Each row of a before or after table is a point. One or more steps were done to the points. Then noise was added and the rows were shuffled. The steps act on columns, c1 being the first. Name the steps. A step turns or swaps two columns, mirrors them in a line or flattens them onto one, adds a multiple of one to another, or multiplies or shifts one. Angles are multiples of 10 degrees, from the lower column toward the higher: turns from -170 to 170, lines from 10 to 170 but not 90. Use the fewest steps. Two steps may share a column if one is a turn and the other turns, adds or multiplies; they go together, in the order done. Otherwise the lowest column goes first.
(in the rows, 128 means zero)

Before (11 x 2)
[[136 173]
 [167 115]
 [142 188]
 [152 122]
 [103 149]
 [186 114]
 [127 166]
 [114 166]
 [149 171]
 [140 158]
 [155 128]]
After (11 x 2)
[[100 246]
 [108 115]
 [143 100]
 [ 96 219]
 [128 102]
 [ 99 189]
 [ 84 204]
 [116 131]
 [ 77 203]
 [108 215]
 [ 64 172]]
Steps: shift c1 by -40; multiply c2 by 2

Before (12 x 6)
[[118 164  76 141 128 115]
 [122  83 138 190 130 192]
 [148  90 196 142  60 165]
 [150 136 103 121  89  60]
 [157  72  96  41  42 101]
 [139 165  77  56  62 101]
 [101 145 152 162 138  74]
 [115 107 189 152  61 168]
 [106 106  60 166 137 150]
 [ 58  98  72 185 112 170]
 [ 92  98 168 112  83 191]
 [ 82 147 167 147 182 111]]
After (12 x 6)
[[106 107 131 168 139  57]
 [ 82 147 131 148 181 171]
 [122  82  65 190 129 114]
 [118 163 159 141 129  85]
 [150 137 200 122  89 127]
 [157  73 164  40  42 107]
 [ 91  98  55 111  83 144]
 [100 144 170 162 138 169]
 [113 108  69 151  60 171]
 [148  90  69 142  61 178]
 [ 58  98 108 184 111  61]
 [139 165 171  56  62  90]]
Steps: turn c3 and c6 by 110 degrees

Before (13 x 12)
[[ 89 111  86 122  80  80 113 178 240 111 137  83]
 [155  95 111 148 168  84 188 119  93 105 145  81]
 [146  93  75 112  82  84 155 108  98 160 159 140]
 [149 161 210 114  86  69 151 163 195 122 147  97]
 [ 59  93  90  97 118  80 121 164  95 133 157  86]
 [ 92 163  82 157  90 101 125 147 117 245 125  95]
 [127  86 152 143  80  72 119  69 115 131 136 225]
 [117 141 142 111 170  63 241 175 135 138 147 110]
 [146  82 104 138 105 248 122 154 132 128 173  98]
 [125 249 152 109  91 122 119 113 138 120 161 243]
 [146  90 109 159 117  61 141  82 216 208 203  87]
 [152 146 187  98 151 163 223  74 125 122 134  89]
 [153 107 109 111 119  90  96 125 168 177 139 148]]
After (13 x 12)
[[147  75  78 152 110  87 144 126 132 173 159 147]
 [149  75 104  98 131 252 124 131 132 125 172 104]
 [124 218 155 148  37 123 122 135 127 118 163 242]
 [116 162 142  98 157  61 238 164 111 157 144 104]
 [157 120 111 124 182  89 174 108  71 155 144  87]
 [152 152 191 186 136 160 217 130  98 151 140  96]
 [125  68 152 166 108  71 115  89 126 137 139 229]
 [151 106 108 138 128  89 109 140 197 124 142 157]
 [ 93 140  84  94  79 104 120 111 215 208 123  84]
 [151  92 113 150 140  61 172  79 243 122 201  95]
 [ 86  87  84  89  94  80 151 157 190  31 139  73]
 [ 61  92  90 116 137  83 110 169 111 153 157  63]
 [152 140 210 108  76  69 170 159 160  78 144 105]]
Steps: add 0.3 times c1 to c12; turn c2 and c5 by -30 degrees; mirror c4 and c8 in the line at 120 degrees; turn c7 and c9 by -20 degrees; turn c9 and c10 by -50 degrees

Before (13 x 20)
[[113 155 139 148 129 132 140 149 120 133 117  89  74  71 174  74 178 137
  154 122]
 [ 64 127 122 167 176 145 122  93 114 106  88 108  59  85 125 184 153 159
  177 148]
 [ 54 156  77 203 119 193  91 125  62 144 117 121  76  52 188 148 161 142
  166 117]
 [202 125  67  47 125 148 124 110 189 192 167 129 124 113 138 139 120   7
  103 153]
 [ 72 103 161 201  91 108 107 140  88 120 103 106 115 121 156 172 196 140
  156 108]
 [155 119 187  80  80 140 154 123  34 139 135 106  93 173  96 112  91 147
  145 152]
 [189 163  89  78  67 171 104 124 221 105 173  72 132  87 119 159 136  52
   55 149]
 [106 192  94 225 140 169 144 149 108  94  77 114  52 117 170 152 162  66
  137 167]
 [ 85 160 155  56  89 158 113 203 115 175  85 163 130 174  70 108 108 153
  166 188]
 [ 85 177 196 134  97 142 164  79  86 152 140 103 148 173 120 119 172 152
  108 138]
 [ 86 128  83 183  81 168 178 116 114 132  62  85 115  84 145 151 182 128
  155 162]
 [130 161 101 219 153 178 175 147 103 154 101 110  76  76 130 202 165 137
  145  83]
 [243 150  96  94 120 136  69  82 192 127 161  91 203  97  94 131 112  64
  142 159]]
After (13 x 20)
[[202 126  69  47 125 148 124 111 188 192 171 165 124 111 136 139 121   9
  103 150]
 [ 72 104 161 199  90 109 107 139  88 120 104 145 116 120 157 171 198 141
  155 107]
 [ 86 160 155  55  87 160 111 201 116 175  83 202 132 172  71 109 108 152
  166 190]
 [ 85 127  83 183  80 168 177 116 118 133  61 128 115  84 144 150 180 125
  156 159]
 [110 193  94 222 142 167 143 152 105  96  76 155  49 121 170 153 162  67
  139 167]
 [ 53 158  76 204 121 193  91 124  57 146 116 164  74  52 188 145 162 143
  167 119]
 [184 162  91  78  68 174 103 122 220 103 174 110 131  90 115 162 133  50
   54 152]
 [240 150  95  95 120 139  68  83 191 127 160 133 201  96  95 131 112  65
  142 160]
 [154 119 187  79  79 139 155 122  33 138 135 147  97 171  98 112  91 145
  146 152]
 [ 82 175 195 131  96 143 166  79  86 152 140 141 147 172 121 121 173 156
  106 138]
 [111 154 139 149 131 129 141 150 120 131 117 130  73  71 172  73 180 137
  154 121]
 [ 66 128 121 166 175 145 119  93 116 107  90 148  61  84 123 186 153 160
  178 151]
 [132 166 102 219 150 179 176 149 102 156 101 150  75  75 132 202 166 137
  144  83]]
Steps: shift c12 by 40

Before (8 x 64)
[[135 101  57 140 121 112 153 101 126 162  96 116 108  86  82 110  53 217
  103  85 180 129 126 157 112 122 110 147  89 146 115  59 105  66 134 169
   83 129 203  99  77 199 179  79 161 114 157 130 155  83 123 112  83  99
   62 194  95  59 183  78 141 147 101 102]
 [ 86 152 143  61 125 100  36  96  81  53 153 210  90  77 184 179 133 154
  158 113  91 126 142 141 133  95 141 169  89 120 150 108  72 120  76 154
   75 151  97 133  96 184  78 137 171 118 130  39  95 149 125 126 101 140
   89  78 108 154 135 196 123 150 127 108]
 [119 193  53 123 204 133 156 141 138 126 116 165  71 172  50 121  48 100
  127 111  92 107 193 161 143 159 181  85 110  87  90  99  51  75 136 116
  120  43 126 178 175 121 110 159 185 104 162 129 144  81 198 112  74 163
  162  90 122  43 193 173 120 190 109 136]
 [105 132 172 127  79  98 152  81  92 114 168 124 145 143 135  97 131 129
  141 132 175 148 111 161 182 126 186 143 147 192  84 150 117 155 186 180
   73 109 178 105 119 147 129 114 103 135  96 108 163 106 155  53 154  82
  164  93 200 100 127 118 161 111  85  54]
 [ 79 100 144 168 145 188  40 165  81 130 169 228 177  84  58 155 147 202
  102 158 117 200 207 125 142 125 203 115  34 109 174  61 169 142 200 120
  148  72  93  54  86 100 121 161 135 106  96 114  89 167  76  40  90  96
  122 192  81 110 190 183  46  92 133  77]
 [123 109 162 110  88  89 146 148 105 121 166 121 186 127 161  73 145 113
   89  77  76  79 185  56  71 120 186  64 138 188 144  78 183  87  80 134
  199 165 169  52 184 183 104 166 131 154 107 112  93 170 136  94 105 166
  116 123 120 151 125 171 135  90  22 140]
 [132 172 167  85 139 178  36 156 182 133 156 142 124  86 112  57 127 117
   87 126  82 161 188 125 160  73  99 141 110 123 154 175 161  64 141 101
  146 128 111 174 132 155 183 151 161  50  79  92  56  66 186 160 133  88
  136 107 166  60 160  73 116 109 104 146]
 [ 89 222 151 163 151 210 110  89  95 128  34 138 137 132  92 175 133 154
   82 159  79  99 119  53 169  62 182 161  61 133 152 165 103 133  71 148
  108 146 146  96  85  81 117 121 103  72 129 103  57  71  91  91 187 100
  106 141 154  57  77 100 155 148 106  92]]
After (8 x 64)
[[132 173 153  86 140 173  32 152 181 133 155 141 122  87 113  57 129 116
   83 126  83 102 188 128 163  74  99 141 109 125 155 175 161  63 140 101
  146 132 115 173 134 155 185 148 156  55  80  92  55  65 187 162 137  88
  139 110 167  60 162  71 117 109 104 143]
 [133 102  61 139 121 113 168 103 126 163  94 116 105  83  81 110  52 217
  102  82 183  95 127 161 112 122 110 145 158 144 118  61 105  66 131 169
   81 127 203  98  75 201 179  79 162 115 154 129 153  83 123 112  83  97
   61 194  92  57 179  78 138 144  99 103]
 [121 193  56 126 201 135 172 139 135 125 114 165  73 174  49 121  50 104
  129 115  96 109 195 161 144 160 180  85 136  89  87 102  49  75 136 110
  124  41 127 176 178 120 115 157 183 104 163 130 144  81 197 110  76 160
  162  90 122  44 192 174 122 190 113 137]
 [ 82 101 127 170 149 185  37 165  83 128 168 228 176  84  59 156 145 203
   98 154 116   6 207 124 137 127 203 114 109 112 171  61 171 140 197 118
  154  73  97  54  84 100 120 158 132 106  98 115  87 165  79  46  87  97
  125 190  76 110 195 184  46  92 132  74]
 [108 136 175 126  80  98 144  80  93 111 166 124 146 142 133  95 129 129
  143 130 178 135 109 161 187 125 187 143 110 193  83 149 117 151 184 178
   71 112 180 103 121 149 130 114  99 131  99 106 163 104 153  44 155  84
  162  94 200 102 133 119 163 111  84  53]
 [ 91 221 147 163 152 210 113  89  99 127  34 139 138 130  89 175 134 153
   85 161  78  93 117  50 172  66 178 161 200 130 154 165 107 133  70 145
  107 144 146 100  86  84 116 122 105  74 131 102  57  71  92  95 188 100
  106 142 157  56  76 100 157 149 108  91]
 [ 88 151 126  62 123 101  33  98  82  51 157 212  91  76 183 181 134 153
  159 113  89 104 142 145 129  94 140 172 168 119 149 104  72 117  80 153
   76 153  99 136  94 184  80 139 172 117 129  39  95 151 125 123 104 139
   89  76 107 150 136 195 126 150 128 111]
 [126 107 168 108  88  88 138 147 108 115 167 118 189 128 163  72 146 113
   85  75  77 145 181  57  69 124 184  63 140 188 142  74 184  86  79 132
  199 165 173  53 184 182 104 168 133 152 102 116  94 168 137  91 103 168
  120 119 118 152 125 170 138  87  23 139]]
Steps: turn c3 and c7 by -10 degrees; add -0.5 times c28 to c22; turn c22 and c29 by -120 degrees
